Rows are points. A path goes straight from each point to the next, and from the last back to the first. The post is the endless flat space through its rows: a point in 2 columns, a line in 3, a plane in 4, and so on, so that a path can go around it. Count how often the path circles the post. Going back the other way cancels.

Post (2 x 3)
[[-6.8 -0.1 -1.3]
 [ 2.2 -1.6  1.6]]
Path (21 x 3)
[[-1.7 -3.8  1.6]
 [-1.4 -6.9 -2.6]
 [-4.5 -6.3 -4.0]
 [-3.1 -3.5  1.7]
 [-6.3 -1.4  5.5]
 [-8.7  2.9 -0.3]
 [-4.4  2.0 -1.7]
 [ 0.1 -1.3 -2.2]
 [-2.8 -7.1 -3.0]
 [-2.6 -8.0 -2.4]
 [ 2.3 -1.7 -1.4]
 [-3.5  2.6 -0.9]
 [ 4.2  1.2  4.3]
 [ 5.4 -3.7  5.8]
 [ 1.9 -0.8  5.0]
 [ 2.2  3.0  2.0]
 [ 1.9  0.9  0.8]
 [ 4.2  5.1  6.8]
 [ 2.2  1.4  7.5]
 [-8.0  4.0 -0.2]
 [-2.9 -1.5  7.0]]
Times around: 0

Post (5 x 6)
[[ 3.5  4.1  0.4  1.5 -0.5 -2.7]
 [ 2.5 -7.5 -1.9 -0.7  2.9 -6.3]
 [ 1.7 -1.2 -1.8  2.4 -4.2 -3.3]
 [ 4.5 -0.4 -3.5  5.0  0.1 -2.0]
 [-6.5 -7.3 -9.6 -6.7  2.7  4.8]]
Path (19 x 6)
[[  1.2   1.6  -1.0   5.5  -7.6   3.7]
 [ -1.0  -3.6   3.3  -5.5   3.6  -4.5]
 [  2.1   1.8  -0.2   1.1  -4.7  -0.4]
 [  1.8  -6.0  -5.7  -4.3  -5.0  -2.9]
 [ -0.7   6.5  -5.9  -6.8  -1.7   1.4]
 [  5.0  -2.9  -5.8   1.2   4.4   2.3]
 [  3.5   2.5  -1.1  -0.1  -2.6   3.5]
 [  4.3  -4.3  -4.8  -1.6   4.3  -2.6]
 [ -0.2  -5.3  -9.2   0.7   1.2  -1.0]
 [ -0.2  -0.6  -4.4   4.6   3.2  -1.8]
 [ -1.4  -0.5   0.6   3.4   0.7   0.4]
 [ -2.4  -5.8  -0.1   2.4   1.9  -3.4]
 [ -4.5  -1.9  -8.8   0.3  -5.1   1.6]
 [  2.8   1.6  -4.8  -2.5   3.0  -8.5]
 [ -5.8  -5.3  -4.1  -3.0   5.5  -1.0]
 [  1.8  -6.8   6.9   1.9  -1.9  -5.8]
 [  1.1 -10.5  -1.2  -4.0   1.7  -0.8]
 [  3.7  -0.9  -3.3  -2.0   0.5  -1.9]
 [  4.3  -2.2  -2.8  -4.3  -1.0   3.5]]
Times around: 1

Post (7 x 8)
[[-1.4 -5.4  3.8 -3.0  2.1  7.8  1.3  3.9]
 [ 1.4  4.0  3.3  0.5 -5.2 -6.1  1.5 -0.6]
 [ 2.6 -2.4  0.2  6.6 -3.3 -6.2 -1.3  1.8]
 [-4.6 -3.7 -0.2 -3.7 -2.1 13.4  0.2  0.3]
 [-0.4  1.8  1.6  1.9  0.4 -1.6 -5.4  3.4]
 [ 1.6  0.9 -9.5  1.7 -1.3 -8.6  4.9 -2.1]
 [ 3.8  1.8 -4.0 -1.2 -4.4 -8.7 -0.9 -5.4]]
Path (23 x 8)
[[  1.7  -0.1   2.1  -0.3  -0.2   2.9   1.6   4.9]
 [ -0.9  -2.5  -6.1   0.7  -1.4   3.0   5.6  -1.6]
 [  0.9   1.5   3.0  -0.4   1.9  -8.8   7.2  -2.2]
 [ -2.2  -5.4  -1.4   1.9   3.7  -3.4  -1.4   0.6]
 [ -8.6  -0.7   0.9  -5.8   0.2   5.2   3.6  -1.5]
 [ -1.0  -0.9  -0.5   2.8  -2.0   0.5   5.0  -4.0]
 [ -3.9   0.6  -6.3   0.8   0.1  -1.2  -4.1  -3.8]
 [ -4.0   3.3   2.7  -4.2   0.8   1.2  -7.9   3.0]
 [  3.6  -2.5  -5.5   3.1  -5.8  -9.6   6.8   0.3]
 [  0.3  -5.6  -3.8  -4.3   1.4  -2.3   2.7   3.5]
 [  1.4  -1.4   0.1   0.7  -6.0  -8.9   7.4  -4.2]
 [ -3.1  -1.8   1.6   5.4  -3.5   0.0   1.0  -3.5]
 [ -1.2  -2.1  -1.3   5.3  -3.7  -0.2   2.2  -2.9]
 [ -5.2   2.9   6.5   3.5  -2.2  -1.7  -7.5   2.2]
 [ -4.8  -2.3  -4.4  -6.7  -4.9   3.3  -0.2  -4.6]
 [ -0.1   0.7   1.9  -0.5  -1.3  -3.0   1.2   3.9]
 [ -0.7   2.1  -5.2   3.4   1.9  -1.4   3.4   6.9]
 [  4.5   2.8   8.6   5.2  -3.9  -5.5  -2.7   3.6]
 [  3.1   1.4  -3.9  -6.0  -0.9   2.2   0.8   0.3]
 [  3.9  -2.2  -1.0  -1.2  -8.7  -5.6   5.7  -2.8]
 [ -1.2  -3.3  -2.6   5.8  -1.8  -2.6  -2.5   2.9]
 [ -5.8   5.2  -3.3  -1.0  -5.9  -2.2   2.7   1.7]
 [  2.3   2.9   2.7  -2.8 -11.3  -5.0   0.3   0.5]]
Times around: 1

Post (8 x 9)
[[  0.3  -6.4  -4.6   3.1   4.3   5.4  -0.4   1.0   1.6]
 [  1.6   1.5   3.3  -5.8  -1.4  -7.7   0.3  -2.5  -0.6]
 [ -2.1  -0.8  -0.8   0.3   5.9   1.7   1.5   1.6   1.1]
 [ -2.8  -3.2  -2.3   6.7   5.9   4.7  -1.1  -2.5  -1.9]
 [ -3.9   1.1  -2.2  -3.8  -2.9  -8.8  -2.9   0.8   0.0]
 [ -4.5  -3.4  -0.1   2.6   3.3   7.2  -0.8  -0.6   2.1]
 [ -1.3   3.4   0.8  -4.1  -7.4  -5.0   2.6  -0.6  -1.9]
 [ -2.4   2.5   4.1  -3.4  -5.1 -10.1  -1.2  -0.2   1.6]]
Path (27 x 9)
[[ -4.9  -3.1  -5.6  -0.2   6.2  -6.5  -6.4  -1.7  -4.9]
 [  1.0  -3.4  -1.5  -9.7   0.4  -6.2   1.8   6.3   6.3]
 [  0.0  -2.5  -1.8   4.4   4.6  -1.1   0.3  -5.1  -1.3]
 [ -0.4   3.0  -4.3  -4.0  -0.6  -7.2  -0.3   4.7   2.7]
 [ -2.9   4.4  -0.8  -4.4  -0.9  -3.2  -0.6   6.9  -0.4]
 [-10.7   7.9   1.0   0.9   2.8  -9.9  -4.5  -0.5  -4.2]
 [  2.9  -1.8   2.6   1.2  -9.7   4.3   4.2   1.3   0.1]
 [ -2.7   4.1  -2.4  -2.5  -1.6 -10.9  -3.7   5.0   2.3]
 [ -2.3  -4.0  -8.7   0.8  -2.7   7.1   2.4   3.8   4.9]
 [ -3.4  -5.3  -4.5  -0.2   3.2  -4.2   1.1   5.1   6.3]
 [ -0.4   0.4  -0.8   1.1  -2.3  -8.1   2.6   2.5  -0.3]
 [ -9.0   3.9  -1.8   2.0  -4.5   4.2   5.2   1.4  -0.6]
 [ -8.1   2.1   0.6   0.7   0.3  -5.6  -7.3  -1.6   2.2]
 [  0.4   2.3   3.3  -0.1   7.0   3.5   2.9  -2.5  -2.1]
 [ -2.5  -2.3  -3.5   0.5   2.2   0.8  -4.2   2.1   7.1]
 [  2.1   2.0  -2.1  -0.5   1.5 -10.1   2.9  -3.9  -4.3]
 [  2.0   2.6  10.7  -0.4   5.8  -1.4   6.4  -5.2  -1.1]
 [  0.1  -2.6   4.0  -2.6  -4.1  -5.1  -0.5   0.0   1.3]
 [ -4.7   4.3   1.5   1.8  -4.5  -3.0   1.6   1.0  -5.1]
 [ -4.3  -6.9  -3.7  -0.9   2.4  -3.1  -7.5  -0.8   1.8]
 [ -0.3  -2.9   0.3  -2.1   1.0   1.2   4.2  -0.5   3.0]
 [  0.5   5.6   4.0  -3.2  -2.6  -3.0   5.2  -4.1  -2.3]
 [ -3.7   3.3  -0.9  -2.3   0.5   2.2  -3.0   4.8   3.2]
 [ -2.0   1.9  -0.9  -4.5   1.7   0.5  -4.4  -0.1   1.6]
 [ -5.4  -2.2  -1.9   6.1  -3.9  -1.9  -6.1  -5.4   0.7]
 [ -4.4  -1.0  -4.8  -1.1  -7.2  -5.2   1.1   2.1   0.4]
 [  0.2   1.7   5.8  -0.3  -0.5  -2.7   3.4  -7.1  -6.5]]
Times around: 0
